Each row is a point. Before rounding, the points of a table are all equally far from one centre. They may lie mostly on one side of it. Where is the centre, to within rounding?

Points, 6 rows:
[[-6.1  3.2]
 [23.1 20.9]
 [30.6  1.2]
 [31.0  4.2]
 [27.3 -5.7]
 [-6.2  6.5]]
Centre: [12.4  5.5]

Points, 11 rows:
[[ 11.0  18.6  -7.7  10.9 -19.2 -30.5]
 [ 16.3  -9.7   6.5  26.7  -7.9 -12.5]
 [  9.1   5.9  19.4  12.4 -40.8  -7.5]
 [  6.7  29.7  12.8   3.4 -20.4 -23.2]
 [ -8.1  11.6   7.3  11.3 -22.5  19.1]
 [  8.2  34.2  -0.2  -3.4 -11.9 -18.0]
 [  5.8  -4.9  25.5  14.1 -23.6  -7.7]
 [ 33.9  30.2   3.9  10.5  -2.7  -0.1]
 [ 13.7  15.4  22.7  31.0 -19.5   5.3]
 [ -5.5  23.7   1.3  20.4   2.0  -1.1]
 [ -0.3  26.3  23.0  20.0 -21.2   0.3]]
Centre: [ 13.3  11.6   2.4   9.1 -16.5  -2.1]

Points:
[[ 19.7   5.4 -38.9  -6.1 -20.2 -22.8  -0.4  17.9  12.3  18.9   1.9]
 [  3.1  -2.6 -33.8  -6.8 -14.7  -1.3  -1.3  -5.3  25.8  27.4  26.4]
 [  8.7  -9.6 -20.0 -25.2  -3.2 -19.3  23.3  18.2   6.1  25.3  11.9]
 [-11.8   3.1 -36.5 -11.5 -26.1  -1.9  -6.7  26.9  10.0  29.3   3.4]
 [-22.0  -4.3 -22.0  -5.6 -30.8  -1.9 -10.8  25.8  19.2  15.1  -3.0]
 [-17.7  -7.8 -32.2  -1.1   4.9 -23.3  -3.7  19.5  -6.8   8.7   2.6]
 [  7.4  16.5 -45.6 -21.3 -27.6  -8.0  -5.3   9.1   1.3  12.1  -2.4]
 [ -9.4   2.2 -18.5 -20.7 -31.2 -30.5  -1.1  14.3  11.4  -6.1 -10.8]
 [  9.3   8.4  -8.1 -30.1  -2.3 -14.3  -9.2  14.2  -2.8 -13.9   1.8]
 [-17.3   9.5 -19.1 -14.7 -33.5 -16.9 -21.1   3.7  20.5  21.2  13.0]
 [-12.3   6.2 -10.5  11.3 -28.3 -25.3   3.0  23.4   7.4   1.7  -9.6]
 [ -1.7 -20.0 -32.6   1.5 -10.0 -31.4  12.8  16.8   2.8   4.2  17.9]
 [  9.7  -2.0 -20.4 -16.6  -6.2 -31.0 -16.3   1.8  20.3  -2.4   3.6]
 [ -5.0   6.3 -46.1  -5.3 -24.7 -22.1  -0.9  14.0  10.0  24.6   5.5]]
Centre: [ -0.5  -3.3 -13.3  -8.1 -19.4  -6.7   0.5   2.8  -1.7  10.2   8.1]

Points:
[[ 32.7  -3.5 -27.5  12.5  24.6  12.1   9.1  -9.9   6.3 -21.6  27.7  23.1
  -21.9  18.4  -2.4  30.8   8.7 -14.5]
 [ 14.2 -10.4 -13.8  27.1  25.3   9.2   1.3  -1.9  -2.1   9.7   0.7  10.7
   22.1  25.7  11.8  30.3  41.7  21.7]
 [ 25.5  17.0  -2.4   0.7  18.0  11.4  -5.9 -10.2  -7.2 -24.8  11.7  -8.2
  -18.1 -22.3  -8.3  24.0  25.8  19.6]
 [ 34.6   4.0   8.9   5.4   9.2  13.5  -2.8 -25.4 -31.6 -37.2  31.1  -3.1
   -1.4  20.3   6.2  16.7  29.0 -11.9]
 [  3.4   0.1  -3.7  11.3  16.8  -5.0 -10.0 -13.0  -6.0 -44.0   8.1 -12.4
    9.4  28.4   0.4  -0.7  19.0  14.0]
 [  1.5  16.6  -9.6  13.8   8.4  23.3  -9.4 -16.7 -19.7  -7.4  16.5 -21.4
    7.0   6.1  11.6  23.6   0.1  -9.9]
 [ -1.3  12.5  -9.8   0.8  13.8  20.0  23.4  18.6 -23.9  -7.5  16.1  18.4
   -7.1 -12.9   6.7  12.4  -0.7 -13.3]
 [ -2.2  14.3  -4.9  10.6  21.0  15.4   0.2  17.2  17.9   8.9  22.6  19.5
   -0.6 -10.1  -5.1  27.8   5.6  -5.4]
 [ 15.2  -8.2  -5.8  10.0  -0.2   9.1  -6.2  -5.1  -9.0 -32.8  34.3   2.1
   -7.9   3.5  16.4  24.4  -6.2  26.8]
 [  9.8 -16.0 -14.8  34.8   3.4 -18.4   5.2  -9.3 -15.3 -33.5  27.2   6.5
    9.9  16.3 -24.6  23.1  21.7  -4.5]
 [  8.4  15.5  -4.9  -2.3  -2.1  -3.2  20.5 -27.1   9.1   4.0  39.2  -2.9
   -2.5   5.5 -18.6   3.3  18.8  12.0]
 [-12.3  10.3 -11.7  28.0  29.6  15.1  -6.4 -10.8  -2.3 -17.6  25.1  -4.0
    0.6  22.0  -5.2  15.5  -9.5  -7.3]
 [ 20.0  -5.2  -1.6  -9.7  12.7 -15.3  -3.8  16.3 -18.5   2.6  -4.6  12.1
    3.1  22.7  17.8  22.0   4.3  -6.8]
 [ 23.9  34.1  -9.7  38.4  17.2   2.6   1.1 -35.9 -25.6  -5.4  31.0  13.7
    2.4  17.4 -13.6   9.8  44.8  10.0]
 [ 19.1   9.8 -22.8  14.3  35.0  14.9  13.8   7.7   7.4 -27.8  27.4 -20.3
    4.7  13.3   6.3  -5.2  21.6   3.6]
 [ -1.3  -6.8  -5.8  -0.4  41.0  22.9   9.7 -11.0   1.7 -22.7  22.0 -15.1
   -6.5  -2.2   5.4   2.6  15.5 -10.0]
 [ -2.0 -22.0 -18.4   0.5  27.0  -0.1   2.7   0.1 -15.7 -20.4   4.7   0.8
  -19.6  17.6 -10.0  30.4  18.4  12.6]
 [ 29.1 -14.0 -17.0  18.7  31.6 -11.9   5.6 -25.7   3.4 -11.1  19.5   0.7
   -7.2  23.3 -22.4   9.8  49.0   0.1]
 [ 22.9  22.6  -6.3  13.8  12.3  11.7  27.5 -15.9   8.2 -19.1  28.3   4.6
  -12.8  26.9 -18.3  27.3  27.5   5.0]
 [  7.8   9.6  10.3  11.0  37.3   9.8 -17.6  -1.2 -23.4 -26.9  22.8  -9.6
   -3.4  -5.5 -17.7  27.9  20.4  -5.9]
 [ -1.6  15.8   1.2  24.7  36.1   2.7  16.7   7.0  16.8 -11.6   6.8 -11.3
    4.7 -10.9   2.1   9.4  39.0  -4.1]
 [ 24.0   6.9 -12.8  -3.6  35.0   6.1 -12.7 -16.6 -22.1 -23.1  33.0  -0.7
   -8.6  21.7 -20.4   6.3   4.3  -9.9]
 [  1.6  13.5   1.2  -5.4  25.1   8.4  -3.8 -10.1  18.4 -29.8   7.3  -6.3
   -2.1   7.2   9.5  25.5  20.1  -2.9]
 [ 15.5  -8.5   1.7  17.8  15.1  34.1 -15.2 -17.8  16.1  -1.5  33.0  13.7
  -10.2  -5.5 -10.8  -0.2   9.8 -14.7]]
Centre: [ 14.7   3.5  -4.4  19.6  14.5   0.4   0.8  -5.0 -12.0  -5.4  21.2  12.9
  -4.2   6.8   5.4   6.2  24.5   1.8]

Points (27 x 24):
[[-32.2  19.0 -12.6   5.3  -8.6  12.3  -6.0 -16.1   1.2  21.5  12.1 -16.1
    2.0  32.5 -20.7 -18.5 -20.1  11.0 -24.9 -19.4   7.4  31.7  -2.3  -6.9]
 [-11.4  12.9 -28.5  -3.8   6.9  33.5  -4.7 -34.6   1.1  17.2  15.3 -14.3
  -19.2   5.1 -14.6  -4.6  -3.7   7.9  45.4   5.3   3.1  40.6  12.2  12.4]
 [-18.8  15.8   0.9   2.7  24.3  13.8 -25.0 -11.1  -8.0  29.1  -5.5 -20.3
    7.2  16.5   0.0  17.2  -1.7  -4.1 -30.3   4.5   0.3  35.2  22.6   5.7]
 [  0.4   6.7 -11.2   7.6  12.5  38.3  -9.2 -27.6 -10.7  -2.4  23.5 -17.8
   -5.6  22.3  -5.8 -16.2  -8.9  -7.8  28.1  18.2   0.5  36.2  -4.1  -8.5]
 [ -7.2  -4.1  -7.0 -12.3  34.2  24.4 -30.7   1.2 -13.5  28.0  15.6   8.9
   -8.6   7.7   6.9   6.9   5.2  -0.6  16.4   2.3  -1.6  42.2  -3.3  -8.1]
 [ -8.0  -5.6 -11.7   0.1   8.7  26.7   4.1 -24.8 -13.5  37.7   2.4 -32.5
    4.7   7.7 -13.2 -38.6 -17.7   7.3   0.9  -2.0   6.0  36.7  38.4   6.6]
 [ -0.9  28.8 -23.5  -9.8   3.5  21.8  -0.2   2.7   3.8  -5.4   1.7   4.2
    7.6   1.5  14.3 -16.5   1.7  25.1  29.9 -16.3   9.5  23.9   0.9 -13.1]
 [ -7.1  18.6 -11.5 -15.3  -5.0  30.0  -7.7 -24.8   3.7  26.0 -21.8 -14.1
   -6.8  26.1 -24.4   2.3  -8.7  12.0   5.3   6.0 -14.4  21.0   9.5  -4.0]
 [ -4.8  -9.6  -1.9   7.5  -4.4   3.5 -11.8 -30.0   1.6  32.8  -3.8  -1.4
  -13.8  27.9   0.9 -15.2   0.7  14.4  11.7  19.8 -13.8  41.0  -6.9  -9.1]
 [-18.7  17.2 -16.3  -1.4  14.8  22.1 -11.4 -27.6   7.8  28.4 -15.2  -5.5
  -22.4  30.5  -6.2   3.9  -1.0   6.3  -9.3  13.0 -16.8  21.5  13.8  -0.7]
 [-26.0   8.5 -18.6  14.2  -2.7  12.2  10.9 -27.8   3.6   1.8  15.3  -5.4
  -12.8  28.6 -20.3 -18.6  -0.9   4.2  13.1 -23.7  19.9  19.3   4.5 -22.2]
 [-25.4  -9.2   1.3  -3.8   5.3  35.5 -22.2 -21.7  10.6  27.2  13.8 -13.2
  -10.1  -2.2  -6.3 -13.5   7.5   3.0  -4.9   1.0 -15.9  17.4  -6.2   3.0]
 [  8.5  10.6  -7.3  14.3  22.5  28.2   2.1 -18.4  -4.0   4.7  -6.6  -0.6
   12.0   9.2  -0.1 -16.6 -41.3  20.5  -1.4  -0.2   9.0  50.3   1.0 -14.3]
 [ -3.6  16.9   1.7 -28.4  20.2  33.8 -32.6 -15.5  -5.0  17.6   0.2  -2.8
   16.3  15.9 -15.3 -13.9  -4.8 -14.4  -6.2 -12.4  -6.8  21.8   4.7  -7.2]
 [  1.7   6.7   0.8  10.1   2.2  -2.3  -2.0 -31.2  19.1  11.8   0.0   3.6
    0.1   3.5   4.7  -4.2 -24.0  29.4 -25.9 -12.0  14.5  11.0  17.3 -10.9]
 [ -3.4  10.6   5.4  -1.7   6.5  16.0  -5.6 -34.0   4.5   9.5  -2.4   9.2
    0.8  35.9 -23.2   3.0 -14.3  -0.2  15.8  21.6  18.9  10.9   2.0  -8.0]
 [-17.3   4.9   6.0  -2.9  -4.4  23.0 -16.0 -15.5  25.1   4.6   1.5 -18.6
  -12.1  29.6 -10.2  -9.1 -15.5  16.0  -3.9 -17.0  -1.3  29.9  39.7   2.0]
 [-10.7   7.2 -23.6  -3.3  -8.1  22.5  -3.4 -35.6 -13.0  33.5  -4.6 -15.8
    3.2  18.6   3.4  -6.3   8.8  -2.8   6.0  28.8   2.9  25.2  -0.9  -8.0]
 [  2.9   8.5 -18.3  -3.9  17.6  34.6  -5.7 -31.2  -6.2  10.6 -10.2  -1.3
    5.3  24.8   3.0  -4.3 -36.8  -8.3  -2.0 -25.3   6.8  43.4  23.4  -5.5]
 [ -4.4   3.3   9.8  -2.4 -10.9  31.8 -18.6 -32.7   2.9  28.3   9.8  -7.9
  -14.0  29.7  -2.5  -3.7   5.9 -15.5   9.4  13.0  15.9  18.5   9.9  -2.8]
 [  9.2  30.0 -18.8  -9.5  34.8  11.4 -25.4 -15.2  13.7  23.0  13.8 -12.3
  -15.7  16.5 -15.9 -30.9  -7.6   9.5   2.4  12.8   9.0  18.1 -10.8 -15.0]
 [ -0.9 -12.7  -3.9  -7.4  -7.8  10.9 -30.2 -43.1  -3.0  30.5  19.6 -12.7
   -1.2  26.6  -9.5  -3.1 -11.3   3.3   4.0  12.5  -2.4  34.3  29.4   7.8]
 [-16.1  15.1 -14.7  15.6  12.8  33.5 -16.1 -27.9   4.5  37.8  12.4 -22.1
   11.0  10.9 -23.6   4.6  -2.6  24.3  13.5  -3.2   2.6  47.0   6.5 -11.2]
 [-13.5 -20.8  -8.7  20.7  17.4   9.9  -4.1 -34.6  -8.2  20.7   9.0  -5.0
    7.9   3.0  12.2  -2.2  -4.3  15.1   2.5   8.3  -2.9  52.8  13.2 -18.7]
 [-10.8  10.1 -20.5  -8.1 -20.8  27.8 -14.6 -20.9   6.6  27.2 -12.8   5.5
    9.9  35.2 -12.4 -15.6  -7.7   5.9  12.0  -5.8  25.1  40.3   2.5   4.5]
 [-15.1  11.3 -22.7   4.2   4.3   7.3 -28.6 -24.1   2.2  22.6   5.1 -18.5
  -18.2 -11.5   9.5 -23.6 -19.7 -14.7   9.5  10.6 -13.5  28.7  25.8 -19.9]
 [ -4.9  28.5  -8.3 -25.3  11.2  15.7  -7.5 -24.0   2.0  18.1  23.0 -28.2
   -3.6  25.3 -10.0   0.4  -5.8  23.6 -10.4  -0.6 -11.8  48.6   3.0  -8.8]]
Centre: [ -4.8  10.2  -9.2   0.0  11.8   4.6  -8.8 -14.3  -2.4  15.4   5.7  -9.2
  -2.2   6.7  -4.5 -10.5  -8.1   4.3   6.8  -5.9  10.0  28.8   9.7   5.1]
